Every row gives one point. To make a cloud, some directions were put in groups of two or more. Within a group, all points are equally far from the middle, so they leave a hole (a ring in 2 directions, a hollow ball in 3). The other directions are filled evenly. Then the cloud was stretched, turned, moved and blurred a little. Count the holes, and give their numbers of directions, smallest first.

Cloud (19 x 3):
[[ -6 -18  23]
 [  6  23  12]
 [ 38  -3   8]
 [ -5 -22  -1]
 [-18   9  53]
 [ 29   9  39]
 [ 18  27  -6]
 [ 19 -25  44]
 [  1  52 -12]
 [ 26  -3   7]
 [-10  16  29]
 [-12 -50  22]
 [ 28  33  20]
 [ 13  60  28]
 [ 17  46   8]
 [-30   7  -3]
 [ 26  11 -10]
 [-34  -2  -9]
 [ 17  15  19]]
Holes: 0

Cloud, 26 rows:
[[ 21 -31  -8 -57]
 [ 16 -22   2 -12]
 [-21 -20  -9 -49]
 [-29 -37 -26 -18]
 [-42   6  37  -4]
 [-34   6 -18 -33]
 [ -2 -19  47  -4]
 [  9 -46 -59   0]
 [ 14 -32 -40 -27]
 [-51   1  44   6]
 [-14 -13 -20   9]
 [-17  -5  28  16]
 [  6   3  -9 -47]
 [-10 -60   2 -17]
 [-23  -8  15  12]
 [ 23 -17 -17 -35]
 [-22  22  -7   8]
 [-31  16 -22   3]
 [ -4   1  23  12]
 [ 29  -9  -4   9]
 [-13  -3  44  -3]
 [-51 -10   1 -31]
 [-22 -17  -9  29]
 [-18 -17  10  19]
 [ 21 -11 -14 -35]
 [ -9 -26   1  11]]
Holes: 0

Cloud:
[[  8   0  22  30]
 [  1 -10 -23  32]
 [ 60   2  11   4]
 [-23 -34  -7  31]
 [ 11 -43 -34 -27]
 [ 34   8 -11  28]
 [-38   9  -9 -11]
 [ 10   7   1  18]
 [-25  41 -34  15]
 [ 35 -12  13 -41]
 [ 22 -28  22  24]
 [ 12 -55  29   0]
 [ 22  -4  34   8]
 [  3  13 -11 -29]
 [ 31 -37   1  17]
 [  9 -12  32 -13]
 [-11 -31  -2  23]
 [  7  26  26   0]
 [ 37  -4  13  34]
 [ -3 -23  29   4]
 [ 14   6 -16   4]
 [-32 -24   5 -34]
 [ -4  34  -5  -9]
 [ 26  20 -19 -26]
 [-20 -39  56   7]
 [-36 -28 -33  -9]
 [  5  10  51  -2]
 [ 36  -3 -16   5]
 [ -2   1   5   4]
 [ 10 -19  25  31]]
Holes: 0

Cloud:
[[  5  32  53  22   0  -8]
 [ 14  -6  -4 -30 -30  23]
 [-24 -14  42 -30  11 -55]
 [-40   6  12  14 -10 -40]
 [-24  26  53  15  -4 -10]
 [-31  51 -13  -7  10  14]
 [ -5  13  -1 -54  -4  10]
 [-24 -31  34   5  60 -18]
 [-29 -28   8 -12 -17 -49]
 [-49  -3 -10 -25 -10 -45]
 [-36  12  30  25 -31  13]
 [-21  -3 -31  36   6  19]
 [-34  -6  48 -12 -12 -43]
 [ 23 -36  24  20   6  26]
 [ 15 -22  11  51  11   8]
 [ -6 -28  27   1 -36 -34]
 [  5  53 -17   7  -9  37]
 [  7  28 -29  14  18  34]
 [ 15 -26  22  53   8  14]
 [ 11  33  -8 -34 -39  15]
 [-30 -20  39  -5 -29 -29]
 [  5  -5   5 -19  26  40]
 [-32  25  47   9 -11  -5]
 [  4   0 -32 -12  38  23]
 [-51 -13   7 -45  -3   1]
 [ -4  24   4  31 -48  41]
 [ 12   0 -12   2  14  57]
 [-22  40   4 -42 -17   2]
 [-38  24 -16   8 -41  25]
 [ -8  24 -25 -11 -55  20]
 [-15   8 -33  30  -7  55]
 [-25   4  -3  39 -14  54]
 [-43  17  29  26 -12  21]
 [-34 -40  35  33  35   4]
 [-25  27 -17   3  43  12]
 [-19  29   4  14  34 -15]
 [ 30   1  32   1 -39 -29]
 [ 28 -32  26  -5  22 -13]
 [-20  14  16   6  36  43]
 [-21   9   4  -6  41  44]
 [-27 -33 -13  32  28   1]
 [  4  22 -28   7  30  31]
 [  6 -20 -13   6   2  56]
 [-53   1 -21  18  16  44]
 [-21   3 -31  29  -4  56]
 [ -2  21 -27  30 -17  57]
 [-21 -28 -43  -6  10  38]
 [ -7 -37  -3  -2  -6  41]
 [-15  -3 -23 -12 -35 -29]
 [-34  -4 -23 -60  33 -12]
 [ -9  46 -11   5  13  40]
 [-11   5  21  21  51 -13]
 [ 24  15   9   8 -36 -32]
 [-38 -25  -1 -29 -24  11]
 [ -2 -18 -42  -7  10  42]
 [ 21   1  28  33  34   0]]
Holes: 3 (2, 2, 2)

Cloud (89 x 8):
[[-22  16  -6  -3 -29  29   9  21]
 [  0 -30 -13 -20  22  20  15  23]
 [-54 -16  -9  16 -10  21  11  38]
 [ 18  20 -28  14  -6   0   2 -16]
 [ -6 -21  14   3  -1  43   4  16]
 [ -6  38 -34 -20  48  13  -1  10]
 [ 10   2  -8 -22  25  41  -3 -25]
 [ 13  13   3 -13  26  20   8  -6]
 [ 16 -28  13  14 -27  25  -2 -12]
 [ 17  12  -8   6  46  -6   4  24]
 [-15 -31  -7 -17 -23  19   2 -14]
 [ 11  23 -17   6  -2 -26  12  29]
 [-33 -20  -5  12  24  20 -13 -19]
 [-15 -21  15 -14  12  19  -1 -20]
 [ -5  34 -12  17  19 -20 -27   9]
 [ -3 -11 -31   6  -5 -17 -16   2]
 [-15 -17  -4   1  19   0 -26  34]
 [ 17   6 -11 -14 -24 -10 -25 -10]
 [-54 -11 -25   6  17  22  -8   7]
 [-17  -6  19  -5 -54  36  20   7]
 [ -4  -8  12  -7  -9  -7 -20 -28]
 [  8   7  -5   7 -15  26  20 -11]
 [ -8 -27 -12  -8  17  10 -11 -10]
 [ -3   5  10  -6  22  19 -37  17]
 [-23  -7   3  19 -27   0  10 -28]
 [ 32  18 -27 -18  39   5  16  27]
 [-10   4  -2   7 -33  31  11 -43]
 [-12  25  -5  -7  34   0   1   2]
 [-16 -31 -13 -21 -26  46  28  11]
 [  7 -37  12  14 -30  15  11  19]
 [  0 -18 -14  20  16 -36  -4 -15]
 [ -5 -32 -27   5   2   2  15  33]
 [ -9  11  -4 -15  13  -4  -2 -34]
 [  8 -28  -3  -5 -24  38   9  16]
 [ -4 -13 -28  -4 -10  34  20  -2]
 [  5   2 -11  10  37  16  35 -14]
 [-21   4   4   5 -39  44   0   3]
 [-23   6   8   3  42  -6  24 -11]
 [-16 -34   7  22 -17  19   2  25]
 [-15   3   6   7 -32  45   3  26]
 [ -3   2  -3  46 -12   0   4  15]
 [-17  33  -9   0   1  19  35  27]
 [ 21  24  12  14  -2   9 -15  -5]
 [  9 -24  -9  -6  30   0   9  -8]
 [-18  36 -13   5  14  34   5  32]
 [-22  -4 -20  -3 -17   7   0   4]
 [-19  14  12   3 -29  25  42  21]
 [-20  14 -24  -6  56  29 -11  -1]
 [-33  15  16  -4 -24  16   3   4]
 [-15  18  -2 -18  39  22  11  17]
 [-11   2  -2  33 -18   0  31 -13]
 [ 19  12 -15  16   1  10   3  38]
 [-21  19 -36 -11   7   2 -16   8]
 [-27  26  -9  -1  -7   9   1  22]
 [ -4  10   7  -8 -36  23  34 -31]
 [-17 -21  -5   9  26  22   6 -19]
 [-13  42 -22  19  12  13  -1 -13]
 [-20 -11  -1  18  36  -7 -17  14]
 [ 13  -1 -17  -6  37  19 -23  12]
 [ 14  17 -14 -21  31  -2 -14   8]
 [-29 -14   8  -8  17  28 -25  11]
 [-33 -36  18  -5 -11  46  14 -21]
 [ 19  21 -14  20  -9 -20  13  16]
 [-17  31   7  13  28 -21  27 -20]
 [-39  30  -3  35  -7   2   0  -6]
 [ 36  19   1  -3  28 -19   1 -15]
 [-18  -9 -15   4   0 -13   2  -1]
 [-12  -5 -21   2  -8  52  -8  19]
 [  5  36 -14   8   3  12  -7 -22]
 [-37 -33  -1 -12 -14  60  -5 -13]
 [-21 -19   2  15  14  -2 -29  -5]
 [  4  27  -6  -3  27  17  21  29]
 [ -6 -41  14   7 -36  20   8  20]
 [  5  -7 -16 -32 -35  51  30   0]
 [ -7  19   6  18  22  23  21  25]
 [ 13  25   1  -7  -4 -12   6 -44]
 [ -9  -4  -1  -2 -39  24  22  23]
 [ -7 -17  -9  -7  28  33  10 -29]
 [-16  13   4  13  28  37 -10  18]
 [  0 -13  11 -10 -28  50  26  22]
 [-10 -33  26 -16 -14   7  -2  26]
 [-32  11 -23 -15  13   4  13   1]
 [-39 -37  23   9 -15  30  17   5]
 [-49  -1  -2  34 -22  28  -4 -10]
 [ -7   2  -2  -2   0 -16  -9 -12]
 [ 18  11  -8 -18   6  31  39   7]
 [  9  29  -2  29  15   2   6   4]
 [ 28   8 -21  14  -2  -4  30  -8]
 [-18  14   0  27   4  29  26  11]]
Holes: 1 (3)

Cloud:
[[ 17  -7  -3   3 -25  15  23  26]
 [  0  -6  18  37 -24 -26   5  19]
 [-18  38  14  31   1  11  -4  -4]
 [-31  -3  26  -8 -17  34 -20   6]
 [-27  27  13  20 -53  14  13 -13]
 [ -5  15  -3 -16  45 -11  18 -28]
 [ -6 -39 -17 -16  37 -21  10  -7]
 [-26   7  17   1 -59   1 -25  -1]
 [ -1 -12  40  31  -8 -18  -5 -17]
 [-27  32  12 -38 -13   6 -17   5]
 [ -5  -5  42  11 -52  -9 -12   7]
 [ 35   9  23  22 -22   7 -20  12]
 [-11  31  10 -29 -24   1 -34   0]
 [ 57   7  29 -13 -14 -39  -2   3]
 [ 11  35 -22  -3   6  25  10  12]
 [-36  -8  32   9  -2  11 -12   7]
 [ 32  18 -22   9 -16   4  20  13]
 [-30  -7   5  21 -32 -29  24  -1]
 [-24  48  11  17 -14   7  15   5]
 [ -8   2   8 -29 -13  35 -18  21]
 [ -6  14  17  18  15   8 -14  13]
 [  0 -30  40  -7  -5 -40  11 -21]
 [ 10 -15  20 -35   2 -47 -22  10]
 [-49  15  -2   8   6  -8 -14 -19]
 [-32   2 -34  -5  -9  10 -14 -14]
 [ -8  -7  26 -20 -14  11  15  -1]
 [ 54  -5  17   3   9 -24   9  15]
 [-27  15  -2  20   3  -1  33 -11]
 [ 10  49   2  22 -20  14  25  -3]
 [-17   5  -4   9  12  48  -9   4]
 [ -2  31  -5 -16  -4 -20  28   1]
 [ -5 -44  12   7 -22  -1   2  -6]
 [-19  18 -14 -15  27   7 -31  -9]
 [-19 -18  14   3  -9 -14  31 -32]
 [ 34  13  31 -12   1 -48 -13  -7]
 [-28  17 -13 -22  -1  34 -28 -25]
 [-32  30   4  30 -11  33  -8   8]
 [ -6  34  -5 -11 -12  40 -23  21]
 [ 11  18  19  28 -13 -26  -6  19]
 [ -3 -11  57 -17 -12 -10  -6 -20]
 [ 25  22 -17 -10 -25 -29   6  15]
 [-16  25  36  -7  -7 -34 -14 -11]
 [-40  28  29   9  -7  21   8 -17]
 [  1  24  17  15 -42 -41  17  18]
 [-49  -8   2 -21  12  -2  16 -18]
 [-20  42   3  28 -11  14  22  -3]
 [-17  29  10 -31 -19  26 -29   3]
 [ 32  54  28  16 -23 -17  -5  -7]
 [  6  34  46 -13 -34   1 -22  -6]
 [ 12 -19  -1 -11   6  22 -35  22]
 [-20 -17  -4   1  27  17 -31  13]
 [ 17  28   1 -10  17  19   9  11]
 [  3 -18  15  -1  -9  30 -15  21]
 [ 39 -21   3  -2 -15  -5 -22  -4]
 [-11 -15  21 -38 -14 -17 -38   5]
 [-28  -1   5   0 -55 -13   7  -6]
 [ 32 -26   2 -10 -26  -1 -17   9]
 [  2  26  48 -12 -21 -35 -15 -19]
 [-29 -14 -19 -37  -8  11   1  -7]
 [  1   4 -21  22  10  27  23  -4]
 [-34   8  -5   9  25   3  19 -42]
 [ 12  18  36 -23 -13 -34 -27 -21]
 [-35  -9 -13  18   2  -1  27 -14]
 [ 33   5  -9  11  -9 -25 -17  14]
 [ -2 -20   8   5  41  -3  18 -14]
 [ 17  17  30 -38   1  -2 -30  -9]
 [ 11  44  19  19  13   7 -11 -10]
 [  3 -25  36   4  -7 -34  26 -21]
 [  1  -9 -16 -31 -26  -3   7   4]
 [-30  34   0  31  -4   4  16  -9]
 [  6 -18   4 -51   4 -20   3  11]
 [  7  60  12  -1 -26   5  -6   4]
 [  2 -24   7 -17  -7 -27 -34 -10]
 [  1  40 -17 -12   4  27 -12  16]
 [-40  -1 -15 -24   7  38 -36  -6]
 [-23 -20  34 -36   8 -11 -23 -18]
 [  2  51  29   4 -15 -12  -7   5]
 [-24  22 -23 -21 -11  30 -24  -9]
 [ 41 -22  -9  -1   7 -12  -2  31]
 [  6  30   4  30 -38   7  31   2]
 [-33   5  -4 -36  -9  21  -3 -18]]
Holes: 2 (3, 4)
